Each row of a before or after table is a point. One or more steps were done to the points. Then noise was added and the rows were shuffled. The steps act on how far a point lies along the listed directions, d1 being the first. Write out the steps. A step turns or swaps two directions, mirrors them in a line or flattens them onto one, adds a multiple of one to another, or multiplies one. Angles are multiples of 10 degrees, from the lower direction toward the higher: turns from -170 to 170, lines from 10 to 170 but not 90. Use the fewest steps. Two steps may share a direction if one is a turn and the other turns, adds or multiplies; they go together, in the order done. Otherwise the lowest direction goes first.
In the rows, 128 means zero.

Directions:
(1): [ 88 156 144]
(2): [100  86 132]
(3): [113 134  80]
Before (13 x 3):
[[142 147 113]
 [110 151 114]
 [ 55  77 112]
 [132 157  96]
 [116 169 104]
 [143 131 113]
 [130 101 139]
 [172 142 166]
 [126 159 101]
 [137 157 131]
 [148 130 112]
 [184 100  81]
 [124 168 127]]
After, 13 rows:
[[101 122 126]
 [107 107 128]
 [112 136 135]
 [149 147 149]
 [ 96 186 173]
 [ 95 116 101]
 [ 97 111  95]
 [ 98 100  84]
 [105  95 108]
 [117 109  91]
 [195 148  60]
 [109 138 139]
 [111 120 195]]
Steps: add 0.7 times d1 to d3; turn d1 and d2 by 150 degrees

Directions:
(1): [126 101  97 152 123 182]
(2): [133 116 127 147 195 119]
Before, 13 rows:
[[147 125 110 136 101 128]
 [129 138 138 109 121 124]
 [129 156 154  97  93 110]
 [126 138 128 114 150  84]
 [146 117 120 145 144 126]
 [121 154 164 100  73  83]
 [121 155 166  94 116  71]
 [120 119 137 116 170 109]
 [124 169 152  82  69  80]
 [123 156 161  88 127  65]
 [124 152 128 109  75 134]
 [133 152 149 122  61 124]
 [119 154 163 108 109  61]]
After, 13 rows:
[[125 159 136 100  78 119]
 [120 156 163  86 127  64]
 [118 114 133 118 170 116]
 [148 128 113 135 101 122]
 [128 139 139 108 125 125]
 [122 161 169  90 117  69]
 [119 157 164 106 110  58]
 [132 162 161  93  95 102]
 [144 116 116 149 145 135]
 [120 163 174  98  77  70]
 [129 163 161 113  65 108]
 [125 177 162  76  69  64]
 [126 136 121 117 144  89]]
Steps: add 0.3 times d2 to d1
